Rows are points. To make a cloud, some directions were put in groups of two or more. Within a group, all points are equally far from the middle, so they leave a hole (a ring in 2 directions, a hollow ball in 3). The other directions are filled evenly. Then the cloud was stretched, turned, moved and blurred a little. How many holes are there, and how many directions does each take, smallest first?

Cloud (20 x 3)
[[-4.0 -3.1  1.9]
 [ 3.7  1.9  1.5]
 [ 1.6 -2.3 -1.8]
 [ 4.3 -5.9 -1.3]
 [-3.4 -2.6 -1.8]
 [-2.1 -3.5  0.2]
 [-0.6 -7.7  3.6]
 [-5.8  1.7 -0.1]
 [-1.7 -1.6  6.3]
 [ 0.8 -2.6  2.9]
 [ 0.7 -7.6  3.7]
 [-0.4 -8.5  4.1]
 [ 0.3 -6.3  1.2]
 [-3.8 -3.1  6.7]
 [-4.0 -4.4  6.5]
 [ 4.9 -6.4  2.1]
 [ 0.6 -0.4  5.1]
 [ 5.3 -5.8 -3.3]
 [-0.1  3.5 -3.8]
 [-4.8 -7.7 -1.1]]
Holes: 0

Cloud (30 x 4)
[[-6.0 -0.4 -0.4  5.3]
 [ 3.5  3.6 -1.5  0.3]
 [-6.3 -1.5 -2.3  0.9]
 [ 2.7 -4.1 -3.2 -6.0]
 [ 6.4  0.4 -3.7 -5.7]
 [ 3.6  3.8  0.4  2.3]
 [ 2.6  3.5 -4.4  1.7]
 [-4.6 -1.1 -2.7  4.9]
 [-7.2  3.7 -2.1  3.9]
 [-6.2  0.8 -0.3  5.9]
 [-4.0 -2.7 -1.0  2.6]
 [-2.9 -0.6 -5.4  4.8]
 [-4.9 -2.7 -2.9 -4.4]
 [-3.4  0.5  5.5 -5.4]
 [-3.8 -0.2 -1.8  7.1]
 [ 7.0  0.5  3.0  0.2]
 [ 0.3 -4.6 -0.9  6.4]
 [-6.6  3.1 -3.1  3.5]
 [-4.1  1.0 -7.3  2.4]
 [-5.2  3.4 -4.1  3.0]
 [-7.4 -1.2 -4.8 -1.4]
 [-5.3 -1.5 -0.5 -6.8]
 [-3.5  6.4  0.9  2.0]
 [-0.3 -0.7 -9.6  3.4]
 [-3.9 -3.3 -4.9 -1.3]
 [ 1.7  3.4 -1.7  5.8]
 [ 6.8  1.5 -2.1 -1.7]
 [ 1.9  0.7 -1.3 -8.5]
 [-0.1  4.4  4.2 -3.9]
 [-2.2  1.0 -7.3  3.5]]
Holes: 1 (2)

Cloud (29 x 4)
[[ 3.3 -1.7  3.2 -0.6]
 [ 0.7  1.8  4.5  0.6]
 [-5.7 -1.6 -4.6  1.4]
 [ 4.1  6.8 -3.3 -1.5]
 [ 2.4  7.8 -3.3 -4.6]
 [ 2.2 -1.9  3.8 -0.3]
 [-4.8 -1.8  0.1 -6.2]
 [-1.9  2.8 -5.2 -9.3]
 [ 1.6  5.7  2.0  6.1]
 [ 0.2 -6.0 -1.4  1.7]
 [-1.7 -0.6 -6.5  0.0]
 [ 2.4  5.1 -1.9 -9.0]
 [-1.5 -0.3  0.4  9.0]
 [ 1.6 -3.2 -2.4 -5.6]
 [-0.2  2.7  2.2  7.7]
 [-0.8 -1.3  3.5  5.9]
 [ 1.8  3.3 -4.4  4.4]
 [-2.7  6.0 -4.3 -3.0]
 [ 5.9  0.8  1.3  0.5]
 [ 2.4 -4.3 -1.7 -0.2]
 [-4.6  3.4 -4.8 -4.1]
 [ 1.1 -0.1 -0.8  9.5]
 [-4.1  5.1 -2.8 -2.0]
 [ 2.1  5.5  3.3 -2.5]
 [ 0.6  2.6 -0.7  9.1]
 [ 1.6  3.1  2.4  8.2]
 [ 1.4  1.7  2.6  8.6]
 [-3.4 -2.0  1.9  5.3]
 [ 1.2  0.6 -5.2  3.1]]
Holes: 1 (4)

Cloud (55 x 6)
[[ -3.1  -3.4  -1.0  -4.7   7.7   7.5]
 [ -0.9   7.7   1.5   0.6  -0.4  -3.6]
 [ -0.5   3.7  -7.1   0.7  -2.7  -0.5]
 [ -1.6   5.0  -4.3  -4.9  -0.1   4.1]
 [ -4.1   6.2   0.7  -5.4   1.4   2.9]
 [  0.1  -7.2   2.3  -7.2   2.5   5.2]
 [ -6.2  -4.2   9.2  -5.1   4.2   3.4]
 [ -0.6  -6.2   3.4  -7.6   4.4   6.7]
 [ -0.9   4.9  -0.7   2.7   4.9  -1.6]
 [ -8.7   0.2   1.5  -2.3   3.3  -1.1]
 [  1.5  -6.9  -1.1   1.5   1.3   0.0]
 [  4.7   2.4  -4.8  -0.9   2.3   0.3]
 [ -1.9   1.8   0.0  -1.7   5.4   7.7]
 [ -1.2   2.6   7.6  -2.2  -1.1   3.3]
 [  1.5   3.9   4.4  -3.9   3.8  -3.2]
 [  5.1  -1.1  -0.6   0.3   1.2   2.4]
 [  0.6  -3.6  -6.5  -8.0   0.9   1.8]
 [  3.3   3.4   0.9  -1.9  -2.6  -3.2]
 [ -8.0   2.8   0.5  -3.8  -3.3   0.5]
 [ -7.6   1.4   0.8   2.4  -3.8  -3.3]
 [ -6.2   5.5   6.5   1.0   1.2  -0.1]
 [ -2.1   1.7   1.3   3.7   4.3  -5.0]
 [ -3.7  -5.9  -0.5   3.4  -1.9   2.6]
 [ -0.7   1.7   6.9   1.6   4.9  -5.0]
 [ -8.5  -3.8  -2.5  -5.2  -0.1   3.0]
 [ -0.1   0.1  -0.4 -10.1   2.0   3.3]
 [ -3.6   0.9   9.2  -5.1   7.1   3.1]
 [  0.9   1.5   2.7  -3.5  -0.9   6.3]
 [ -2.7  -9.4  -0.3  -1.6  -1.0   0.4]
 [ -1.7  -3.6  -2.9  -2.5  -5.6  -4.7]
 [  0.0  -8.1   1.9   0.8   0.8   3.3]
 [  2.6  -2.2  -2.3  -4.2   6.3   6.7]
 [ -3.5  -3.2   1.6  -7.4   7.0   1.6]
 [  3.7  -5.5   0.5  -0.3   2.3   2.9]
 [ -0.7   0.4  -3.1  -3.5   6.3   7.5]
 [ -0.5  -8.1  -0.7   1.5  -1.6  -0.5]
 [ -1.9   2.9  -7.3   0.5  -2.8   0.6]
 [  0.6  -3.7   6.7   0.5  -2.4   1.8]
 [  1.2  -3.7  -3.7   1.0   4.9   0.0]
 [ -3.1  -2.8  -3.4   4.1   0.7   0.8]
 [ -1.7  -5.6   6.4   3.2   1.5   1.8]
 [ -8.6   0.5   2.6  -1.6   0.8   5.5]
 [  0.1   4.5  -1.6  -5.5   3.0   6.0]
 [ -3.8  -5.1  -3.0  -0.8  -3.3   6.7]
 [ -4.6  -5.1   3.2  -6.2   0.4   9.3]
 [ -1.4  -4.1   7.4  -5.5  -0.9   4.2]
 [ -3.5  -1.8  -6.3  -0.2  -6.6  -2.2]
 [  4.0  -0.2  -1.1  -2.7   6.2  -0.7]
 [  0.2  -2.2   0.3  -8.8   5.9   2.1]
 [  3.8   1.9  -2.6  -1.4   5.9   2.7]
 [  1.6  -6.6   4.5  -3.0  -0.1   3.1]
 [  0.8  -2.2  -5.4   0.0   5.2   0.2]
 [ -4.6   0.6   3.2  -4.8  -6.1   1.2]
 [  3.5   2.3   4.8  -1.3   3.1  -2.9]
 [ -3.8   3.9  -1.0   4.7  -1.0  -3.2]]
Holes: 1 (6)

Cloud (80 x 8)
[[ -1.6  -5.1  -3.8  -1.8   4.4  -1.5  -4.3   4.5]
 [ -0.9  -4.2   1.0   5.1  -4.7   3.6   2.6  -5.0]
 [ -2.6  -1.7  -1.1   1.8   3.5  -0.5   6.0   4.0]
 [  1.9  -1.7  -5.9  -1.3  -8.3  -1.2  -5.3   3.2]
 [  2.3   0.1  -9.6  -4.2  -4.2  -1.6  -5.3  -0.5]
 [  1.0   1.4   7.3   2.7   1.8   2.9   6.1  -4.4]
 [  4.2   5.7   4.1   3.4  -0.4   5.5   2.2  -5.6]
 [ -3.7   2.8   6.7   1.1   0.7  -0.8   4.1   1.1]
 [ -6.3  -2.7  -2.0  -5.5   0.6  -7.8  -2.9   2.0]
 [  1.0   5.9  -0.7  -7.7  -1.7  -1.4  -5.8  -2.7]
 [ -3.9   7.4  -3.5  -4.1  -2.0   2.2  -1.5  -1.7]
 [ -7.6   1.5  -4.3  -0.2   3.7   5.6  -0.1   1.5]
 [ -1.6   0.4   5.5  -2.4   7.0   3.5   1.9  -3.7]
 [ -3.5   0.7  -6.2   3.1   2.7  -3.9  -2.9   0.0]
 [  6.1   1.0   3.2  -1.9   0.7  -4.5  -1.0  -4.2]
 [  6.0   4.0   2.1   0.1  -2.6  -4.7  -5.4  -4.5]
 [  0.0   3.2  -9.4  -5.7  -3.3  -5.3  -2.9  -1.3]
 [ -2.9   0.2  -7.7  -0.3   4.2  -4.4   3.9  -2.8]
 [ -9.4   0.7   3.7  -2.9   4.6  -6.0  -0.4  -0.1]
 [  4.8   4.6   2.4   0.8   0.0  -5.1  -1.9  -3.8]
 [ -1.3   2.8  -4.6   3.4   0.0  -2.5  -4.2   4.0]
 [ -2.8  -4.1   0.7   1.7  -1.6  -3.3  -0.8   6.6]
 [  4.3  -3.0  -1.8   1.5   3.4   1.0   4.3  -4.9]
 [ -1.7   1.3  -1.0  -4.3   7.4  -0.1  -3.1   1.0]
 [ -1.1   1.3  -1.3  -6.5  -1.4  -6.9  -7.0   3.0]
 [  1.8  -3.1  -6.3  -1.0  -1.1   0.6  -7.4  -1.0]
 [ -8.5   0.6   2.9  -1.2  -2.8  -2.2  -0.7  -4.0]
 [ -5.3   0.2   6.6   2.5   3.6   1.5   6.4  -2.7]
 [  0.1   3.0  -0.7  -1.4   3.2   1.2  -6.0  -5.3]
 [  1.4   4.0   4.5   3.8  -1.5  -4.0  -2.6   1.6]
 [ -0.8  -0.9  -0.9  -8.4  -3.3  -3.5  -4.7  -2.2]
 [  3.3  -3.1   1.8  -0.9  -5.9  -4.9  -7.6  -4.3]
 [  3.1   4.0  -0.5  -3.6  -3.2   7.3   2.4  -6.1]
 [  2.8   1.3  -4.3  -3.0   2.2  -2.4   1.8 -10.0]
 [ -6.9   0.5   2.6   3.0  -2.2   2.3  -2.1  -5.6]
 [  2.7   0.1   1.2   6.7   1.9   7.5   1.3  -2.7]
 [ -2.6   0.9  -4.7  -0.1   2.2   5.8   7.4   1.0]
 [ -2.3  -4.3   3.5   7.7  -3.4   0.4  -3.3   1.2]
 [ -0.4  -1.9   3.9  -3.7   4.5  -4.7   0.7  -6.2]
 [ -1.7   4.1   0.2   0.1   4.2   5.0   4.1   4.1]
 [ -3.2  -3.9   2.7  -0.8  -1.9   5.4  -3.9  -2.6]
 [  4.9   0.5   2.3   0.3   0.8   7.3   6.3  -4.4]
 [  1.4   5.1  -3.9   0.8  -5.2  -1.9   0.2  -0.9]
 [  0.5  -4.5   3.1   2.8  -5.9   7.8  -4.1   0.3]
 [ -0.6  -1.8  -2.2   2.0   0.6  11.0   1.5  -2.7]
 [ -4.5  -2.1   5.9   5.3  -3.3   4.1  -2.6  -3.6]
 [  3.4  -4.4   4.0   4.3  -8.8   3.7  -4.2  -2.5]
 [  0.4  -5.3  -8.7   1.5   1.5   4.7   1.6   3.5]
 [  3.4  -6.3  -5.1  -0.9   0.6   4.1   4.9   0.3]
 [ -8.2   2.6  -7.1  -3.2   1.7  -1.1  -2.6  -1.7]
 [ -2.4   1.7  -2.0  -8.0  -3.8  -4.5  -6.3  -0.5]
 [ -4.4   6.1   1.7  -7.7   0.8  -6.1  -2.4   0.2]
 [  3.6  -8.8   0.8   1.1  -2.1   2.2   0.6   0.4]
 [ -1.4   2.1   1.5   0.9  -7.6  -0.8   1.5  -2.2]
 [  1.9  -4.0  -1.4  -1.3  -0.8  -4.4   2.7  -7.4]
 [  6.6  -0.2   2.9  -2.5  -0.9  -3.5  -4.1  -1.2]
 [ -6.8   5.8  -2.7  -1.9   5.6  -4.7  -4.5   1.0]
 [ -0.9   5.9  -7.1  -6.9  -2.2  -6.6  -4.0  -1.7]
 [ -5.8  -1.5  -1.7  -4.9   0.2  -5.5  -6.6   3.4]
 [ -0.7   3.8  -8.1  -2.5   4.0  -4.4   2.3   0.0]
 [  5.2  -2.0  -7.8  -5.5  -4.0  -0.8  -0.8  -4.6]
 [  0.0   4.6   4.6  -3.0   2.3  -8.9  -2.7  -5.0]
 [ -0.5   1.1  -7.2  -9.5  -1.7  -5.2   0.1  -3.1]
 [ -7.3   1.5   2.0  -2.5   6.0   1.6   5.7   1.9]
 [  0.2  -6.5  -1.7   5.7  -0.7   2.2   2.1  -3.7]
 [ -5.6   1.4   0.0   0.9   8.8  -3.6  -0.3  -4.2]
 [  0.1  -0.6   0.1   7.7  -3.5   1.6  -4.3  -1.0]
 [  5.0   0.6   0.1  -1.2  -7.3   0.5  -5.2   4.4]
 [  1.1   4.6  -0.2  -1.6  -1.3   6.7  -1.5  -8.0]
 [ -4.1   5.2   0.5  -4.4  -3.4  -5.8  -2.1  -9.0]
 [  5.3   1.9  -6.6  -6.0  -1.3  -2.3   1.1  -0.6]
 [ -2.5  -2.3  -7.7  -5.0   0.7  -6.0   3.6  -0.8]
 [ -4.1   7.7   2.2  -0.7   4.2   1.6   4.8   0.4]
 [  0.9   3.4  -2.0   4.2   2.7  -2.7  -1.4  -1.7]
 [ -0.3  -3.0  -1.6  -3.5  -2.8  -6.2  -4.9   5.4]
 [ -2.7   2.2   9.4   5.3  -2.3   2.4  -4.4  -1.4]
 [  4.3   4.3  -0.1  -1.3   0.3   6.9   3.2   0.3]
 [  5.4  -0.6  -1.8  -2.1  -4.2   6.3   4.6  -3.0]
 [ -8.1   1.6   6.8   1.4   3.3  -2.7  -3.7  -2.0]
 [  1.2   1.1  -3.2   2.0   3.2   5.5   1.7   5.5]]
Holes: 3 (2, 2, 4)
